Each row is a point. The points of each table are mixes of a few directions, plus a little noise. How many directions does each table use, and how many do they share? Where both have some left over, give the other angles between the two spaces (their principal angles), to ten degrees, smallest first.

First (7 x 2)
[[  1   1]
 [ 24  12]
 [ 36  18]
 [-12  -5]
 [ 51  25]
 [-40 -20]
 [-59 -29]]
Second (4 x 2)
[[-28 -14]
 [ 53  26]
 [ 16   8]
 [-41 -20]]
Directions: first 1, second 1, shared 1

First (7 x 3)
[[-26 -36  65]
 [ 17  24 -43]
 [  8  13 -23]
 [ -8 -15  27]
 [ 24  35 -61]
 [ -1  -4   5]
 [-12 -20  33]]
Second (6 x 3)
[[-14 -18 -21]
 [ 42  46  58]
 [-16 -27 -28]
 [-21  11  -5]
 [-34  26  -5]
 [ 41 -38   1]]
Directions: first 1, second 2, shared 0; angles 80

First (7 x 4)
[[-13 -25 -25 -64]
 [ 16  31  33  82]
 [ -5 -13 -15 -32]
 [  1   2   3   8]
 [ -9 -17 -17 -40]
 [ 11  25  24  64]
 [ -3  -8  -7 -16]]
Second (6 x 4)
[[ 28 -41  37   2]
 [ -9  53  -3  57]
 [ -9 -23 -19 -53]
 [ -5  33  -1  36]
 [ -9  16 -11   5]
 [  4 -39  -3 -48]]
Directions: first 1, second 2, shared 1

First (8 x 6)
[[-25   2  32 -12  43 -34]
 [-17  34  17 -12  33 -16]
 [-23 -28   5 -11  10  15]
 [ 18  -5  51  11 -17 -32]
 [-23  23 -81 -15  33  35]
 [ 52 -17 -64  35 -40  -8]
 [ 25  -3  34  14 -33 -11]
 [ -5  -4   6  -8 -29  51]]
Second (7 x 6)
[[ -2  44  49 -10  -4   3]
 [ 29 -49 -47  23 -37  10]
 [ 11  29 -31   0 -16  27]
 [  2 -24  -5   4 -11   5]
 [ -3  36  71   1  43 -82]
 [-28  -5  -3 -19   3  43]
 [-12 -30 -32   0  22  -7]]
Directions: first 4, second 4, shared 4

First (9 x 9)
[[-11 -51  45 -39  14 -13  20   2   5]
 [ -6 -14  12  29 -10   8 -32  18  15]
 [-18  52 -26  -5   8 -16  23  -7 -36]
 [ 18  14 -11  52 -16  11 -34   3  26]
 [ -3  24 -26  11  -7  11 -16  10 -17]
 [-54 -77  70  44 -64  51  43  25  29]
 [ 25  35 -26 -48  25 -22  53 -45 -17]
 [ 22  10  -2 -21  40 -42 -24 -10   2]
 [ 28   5 -34 -24   7  13 -33   4  -8]]
Second (10 x 9)
[[-31  -4  -3  18  22 -64  21  -9  26]
 [ 20  -4 -27 -25 -23  58 -12  25  -5]
 [-27 -24  -4  25   8 -46   2 -51 -21]
 [-18 -50 -67  -5 -25  21 -10 -36 -33]
 [ 45  41  65  -9  -2  43 -17  23 -12]
 [-12 -19 -57 -16 -11  14   7  22  20]
 [ 12  26  74  24  19 -29  -6 -25 -17]
 [ 14  19  -7 -21  -3  27   5  51  32]
 [  9  12 -21 -22  -6  26   7  50  33]
 [-10   3  48  32  20 -52  -1 -51 -24]]
Directions: first 5, second 3, shared 1; angles 80, 90

First (11 x 11)
[[ -26   59  -16  -65   23  -11  -61    1 -121   -7   29]
 [   6  -14    4   16   -7    3   16   -1   30    3   -7]
 [  10  -22    6   25   -9    4   24    0   46    3  -11]
 [   0   -1    0    0    0    0    0    0    0    0    0]
 [   3   -7    2    7   -2    2    7    0   13    1   -3]
 [   9  -19    6   20   -7    4   19    0   39    2   -9]
 [ -24   53  -15  -60   22   -9  -57    1 -110   -6   27]
 [  -1    0    0    0   -1   -1    1    0    2   -1    0]
 [  11  -25    7   27  -10    4   25    0   51    3  -12]
 [  22  -47   13   52  -19    9   49   -2   96    5  -24]
 [  -9   22   -6  -25    8   -5  -23    0  -46   -3   11]]
Second (11 x 11)
[[  26  -23   -9  -15   11    9   20  -15   -7   20   33]
 [  10   17  -14   13  -10   19    7  -28  -64  -25  -36]
 [ -17  -18   17   32    6   -6   40   -2    2   11   19]
 [   7   11    8  -24   21  -14  -29   27   27  -19    3]
 [ -19   -2   -7   21  -34    9   11  -17   -5   25  -13]
 [  27    5  -24  -11    3   22   -4  -26  -56  -21  -15]
 [  -6    2    6    8  -34   -1   17  -11   19   40   -6]
 [ -43    4   22   34   87  -23  -29   58  -21 -118    0]
 [  15    9   24   -3  -16  -12   28   -4   25   33    1]
 [ -45   -5  -22  -17  -47   -3  -60   21   76   47    0]
 [  45    1    0  -38   14    0    0   -4    4    8   17]]
Directions: first 1, second 5, shared 0; angles 50

First (10 x 12)
[[  5 -33  -9 -14 -23 -14  15  -6   4  -4  27   0]
 [ 35 -37 -73 -37  -6 -24  18  38  17  22  -1  -1]
 [ 41 -29 -89 -41   4 -23  15  51  19  30 -15   0]
 [-15 -35  30  -1 -36 -11  17 -35  -4 -26  51  -2]
 [-37  32  79  36   0  21 -15 -41 -17 -26   9   1]
 [-10 -51  20 -11 -45 -20  22 -33  -2 -25  60  -2]
 [-27  10  57  23  -9  11  -6 -37 -12 -24  18   0]
 [ -8  67  18  31  47  30 -30  14  -8  12 -59   3]
 [ 19  26 -39  -2  34   7 -11  38   6  26 -48   3]
 [ -3  49   9  20  37  23 -23  14  -5  12 -45   1]]
Second (10 x 12)
[[-46  -7  97  28 -37   8   2 -70 -19 -47  57  -1]
 [ 14  34 -28   2  34  12 -14  33   4  23 -48   2]
 [ -3  33   6  14  23  16 -15   8  -4   9 -32   1]
 [  1  44   3  16  34  19 -20  14  -3  12 -43   2]
 [-28 -18  54  12 -32  -2   8 -45  -9 -31  45  -1]
 [ 17 -75 -39 -39 -46 -36  33  -3  12  -5  56  -3]
 [ -5  77  13  31  56  34 -33  20  -7  18 -70   5]
 [ 12 -51 -27 -28 -31 -25  22  -1   8  -3  37  -2]
 [ 10 -10 -21 -11  -1  -8   6  12   5   7   0  -1]
 [ 25 -25 -55 -26  -3 -17  12  28  13  17  -2   0]]
Directions: first 2, second 2, shared 2

First (10 x 14)
[[ -11   33   -7  -12    8   -9    3   -3   22    3    6    5  -13  -30]
 [ -20   59  -12  -21   14  -17    5   -6   40    6   10   10  -24  -54]
 [   6  -18    4    6   -4    5   -1    2  -13   -2   -3   -3    7   17]
 [ -20   58  -12  -20   13  -16    4   -6   39    5   10    9  -24  -52]
 [   5  -14    3    5   -4    4   -1    1  -10   -1   -2   -2    6   13]
 [  39 -114   23   40  -26   32   -9   12  -77  -11  -19  -18   46  103]
 [  31  -89   18   31  -21   25   -7    9  -60   -8  -15  -14   36   80]
 [  -9   26   -5   -9    6   -7    2   -2   18    2    4    4  -10  -23]
 [  -7   19   -4   -7    4   -5    2   -2   13    2    3    3   -8  -17]
 [ -14   40   -8  -14    9  -11    3   -4   27    4    7    6  -16  -36]]
Second (11 x 14)
[[  41 -121   55   33   51  -44    1   30  -30    3  -27   10  -22   30]
 [  -6   34    6   16    9    1  -14  -12    9   17  -27   12  -13  -29]
 [ -14   46  -23   -5  -34   34   -7  -15    1   -1    5   -8   21    2]
 [   6  -29   -1  -15    7  -16   13   13    1  -13   21   -4    0   10]
 [  36  -89   47   56   19    0  -20    8  -48   17  -54    8    0   44]
 [ -16   44  -24  -12  -26   23    1  -11    8   -5   12   -5   14   -4]
 [ -13   14  -26  -31  -23   10   18    3    8  -20   38  -15   18   12]
 [ -18   36  -20  -35    4  -15   15    1   33  -10   33   -1  -12  -32]
 [ -14   32  -14  -24    6  -14   10   -1   28   -5   22    1  -13  -31]
 [ -24   76  -28  -14  -29   30   -4  -19   18    1    7   -2   13  -20]
 [  18  -48   27   31   16   -7   -9    7  -23   11  -28    3   -3   19]]
Directions: first 1, second 3, shared 1

First (11 x 20)
[[  -1   15    8   17   -6    0   -5   -1   22  -30    1   11    4   -5
   -11    4   -2    4   10    1]
 [ -45   28  -59  -31  -38   80  -19   23   12   64  -14   -8   99  -15
    52  -64   21   12   -5   30]
 [ -29    9  -11   38    0   28  -47  -30   54  -24  -31  -13   35   -4
    12   24  -12   11   49   28]
 [   2   -4  -15  -33   -7    8   18   20  -32   42    9   -2    8    0
    14  -29   12   -4  -28   -6]
 [  22  -15   21   -1   13  -33   17   -2  -20  -11   10    4  -42    6
   -18   16   -4   -7  -10  -16]
 [ -28  -16  -51  -38   -4   48  -15    5  -25   89  -19  -34   50    2
    53  -32   12    0  -10   20]
 [   9   27   12    0  -18   -6   19   21    8  -30   21   30    1   -9
   -19  -18    7    3  -13  -10]
 [  28   14   43   23    2  -45   23    4   10  -69   23   32  -46   -2
   -46   19   -6   -1   -3  -23]
 [ -11  -19  -24  -20    6   18   -9   -4  -20   51  -12  -25   15    5
    27   -7    3   -3   -4   10]
 [  33  -44   58   61   55  -77  -15  -58   13  -78  -14  -13 -100   19
   -47  103  -37  -10   44  -14]
 [  21    5   15  -16   -5  -21   32   22  -24   -5   24   20  -24   -1
   -17  -15    7   -5  -29  -20]]
Second (10 x 20)
[[ -1 -18  -3  -2  12  -2  -7 -10 -10  16  -8 -16  -7   6   7  11  -4  -3
    5   3]
 [  4  85  19  11 -57  11  32  51  48 -77  42  75  36 -29 -37 -54  18  15
  -19 -13]
 [ -4 -71 -16 -10  47  -9 -26 -43 -39  66 -36 -62 -32  24  33  47 -15 -13
   14  10]
 [ -2 -51 -11  -6  35  -7 -19 -31 -28  47 -26 -44 -23  18  22  34 -11 -10
   10   8]
 [ -2 -47 -11  -6  32  -6 -19 -29 -25  44 -24 -42 -20  17  20  31 -10  -8
   11   8]
 [  4  89  20  11 -59  12  32  53  49 -82  44  77  39 -31 -39 -57  19  17
  -19 -12]
 [  4  69  16   8 -46  11  25  42  39 -63  34  60  31 -24 -30 -45  15  13
  -14  -9]
 [  0  -2   1   1   1   0  -1   0  -1   2  -1  -4  -2   1   1   2   0  -1
    1   0]
 [ -1 -51 -12  -6  34  -7 -18 -31 -28  47 -25 -45 -23  18  22  33 -10 -10
   10   8]
 [ -1  -2  -1  -1   2   0  -1  -2  -2   2  -1  -2  -1   1   1   1   0   0
   -1   1]]
Directions: first 3, second 1, shared 1

First (11 x 24)
[[  -8    5   -3    2    2    1   -1   -2   -3   -1   -3    4    1    8
    -5   -4    5   -7  -17    4    4    1   -2   13]
 [  38  -35   18   -6  -17   -8   10    9   20   -1   15  -19  -11  -45
    30   21  -27   29   89  -25  -16   -6   12  -59]
 [  20  -19   10   -3   -9   -4    5    6    8    0    8  -10   -5  -25
    16   11  -12   15   46  -13   -9   -3    7  -30]
 [ -51   48  -24    7   24   10  -12  -13  -25   -1  -21   27   15   60
   -40  -29   35  -38 -121   34   24    8  -15   80]
 [  22  -21   11   -2  -10   -4    7    6   10   -1   10  -12   -6  -27
    17   13  -15   16   52  -14  -10   -3    7  -35]
 [  33  -31   15   -4  -16   -7   10    9   16    1   13  -18  -10  -40
    26   18  -22   24   78  -22  -14   -5   11  -52]
 [  29  -27   13   -4  -13   -6    6    7   14   -1   11  -14   -7  -32
    21   15  -20   21   64  -18  -11   -4   10  -45]
 [  13  -12    7   -2   -6   -3    4    3    6    0    5   -6   -4  -14
    10    7   -9    9   31   -8   -5   -2    3  -19]
 [ -43   41  -22    4   20    9  -11  -12  -21    0  -18   23   13   51
   -34  -25   31  -32 -103   28   18    7  -14   67]
 [ -52   47  -24    6   23   10  -12  -12  -25    0  -21   26   14   59
   -40  -30   35  -37 -119   33   22    6  -15   79]
 [   0    1   -1    2   -1    0    0    1    0    1    0    0    0    0
    -2    1    1   -1   -1    0    0    0   -1    2]]
Second (8 x 24)
[[-30 -20  32   1  25   7   1 -24  17  56   7   4   3 -20   6  -5 -29   1
  -12 -14 -24  31  -2 -39]
 [ 29  45 -22 -23 -30 -11  -4   6 -21 -64 -17 -20 -10  16 -15   2  33  11
  -18  35  27 -49   7  62]
 [ 22  23  27  15 -28 -24 -18  26 -33  -3 -30  39   6  41   1  32   2  10
  -19  31  -6 -30   0  16]
 [-26 -53 -30  12  37  29  22 -10  38  21  40 -18   3 -34   8 -28 -12 -20
   48 -52  -2  54  -9 -50]
 [ 23 -25 -41  36 -11   4   7  44  -5 -31   9  18   7  23   9   5  16 -18
   57 -21  17   6  -7 -10]
 [ -8 -15 -22  -4  14  14  11  -7  16  -5  18 -20  -2 -19   1 -18   2  -8
   20 -19   6  18  -1  -9]
 [ -2  35  84   1 -20 -31 -29  -3 -33  49 -44  47   5  32  -1  41 -24  25
  -69  45 -34 -27   3   5]
 [ -9  11 -26 -35  12  13  13 -31  18 -25  16 -52 -11 -35 -11 -30  12   2
   -5  -2  17  -1   7  23]]
Directions: first 1, second 3, shared 0; angles 60

First (8 x 32)
[[ 16  27  37 -10  -5  -9 -31   9 -17 -52  28 -21  21 -61 -31 -71  -9  11
  -18  16  26  12   0 -26 -13 -64   4 -28  -4  -5  17  -8]
 [-17 -17  -5  16  -8   4  38   0   5  12  -6   8  -1  29   5  12  20   1
    8  13 -10   5   5  -6  10  13   5   7   6  -8  -3  -6]
 [ -2 -14 -36  -2  15   9  -1 -10  13  46 -26  16 -22  42  29  66 -10 -13
   15 -28 -19 -20  -3  37   3  59  -8  25  -2  13 -17  14]
 [  9  15  21  -6  -9 -11 -13   5  -8 -29  14 -13  14 -29 -15 -37  -6   5
  -12   5  13  11  -1 -17  -6 -36   3 -16  -2  -2  13  -6]
 [  8  -6 -24 -11 -15 -27   9  -6  12  29 -22  -3  -5  40  35  52 -22 -15
   -1 -56 -25  -2  -9  16  10  41   3  14  -5   7   6  10]
 [ 18  20  17 -14  -6 -16 -30   4  -7 -28  10 -16  13 -34 -10 -30 -20   1
  -15 -11  12   5  -5  -9  -9 -31   1 -16  -5   1  13   0]
 [-18 -22 -25  13  28  34  10  -6   6  38 -15  25 -23  29   8  41  18  -3
   23  21  -7 -20   5  28   1  43 -10  21   6   6 -27   6]
 [-13  -4  16  17   1  14  19   5  -6 -18  12   2   6 -13 -21 -33  25  10
    3  40  10   8   7 -20   2 -25   3  -9   6  -9  -2 -11]]
Second (9 x 32)
[[  -6   -7  -11    2   12   14   -1   -3    3   15   -6   10  -11   11
     4   17    5   -1    9    5   -3   -9    1   14   -1   18   -5    9
     2    4  -11    3]
 [   0   -4  -16   -4   18   11  -13   -4    4   21  -11   10  -14   10
     8   27   -5   -5    9   -7   -4  -14   -1   21   -3   26   -8   11
    -1    8  -12    8]
 [  15   12   -1  -15   -2  -16  -24   -1    0   -2   -2   -8    1   -9
     7    4  -23   -4   -8  -28    0   -3   -7    6   -5    0   -1   -2
    -6    6    7    6]
 [   1   -2  -12   -3   11    7  -11   -3    2   13   -7    6   -9    6
     8   18   -5   -4    6   -5   -3  -10   -1   15   -2   17   -5    7
    -1    6   -8    6]
 [   3    2   -4   -5    3   -1   -9   -1    1    5   -3    0   -3    0
     4    8   -6   -2    1   -8   -1   -3   -2    7   -2    7   -1    2
    -1    3   -2    4]
 [   4    0  -14   -8   13    7  -17   -5    3   17   -8    6  -10    6
    10   24  -10   -5    6  -13   -4  -13   -2   20   -4   22   -6    8
    -3    9   -8    9]
 [   8    6   -1   -8   -1   -9  -12   -1    0   -1    0   -4    2   -4
     4    3  -12   -3   -4  -15   -1   -2   -3    3   -3    0   -1   -1
    -3    3    3    4]
 [ -10  -11  -13    8   16   20    4   -2    3   19   -7   14  -13   14
     4   20   10   -1   13   13   -2  -11    3   15    0   22   -6   12
     3    4  -14    3]
 [ -17    5   74   32  -70  -36   81   22  -16  -88   47  -32   56  -34
   -47 -121   46   27  -30   58   17   63   11 -101   18 -113   35  -46
    12  -44   48  -42]]
Directions: first 3, second 2, shared 2
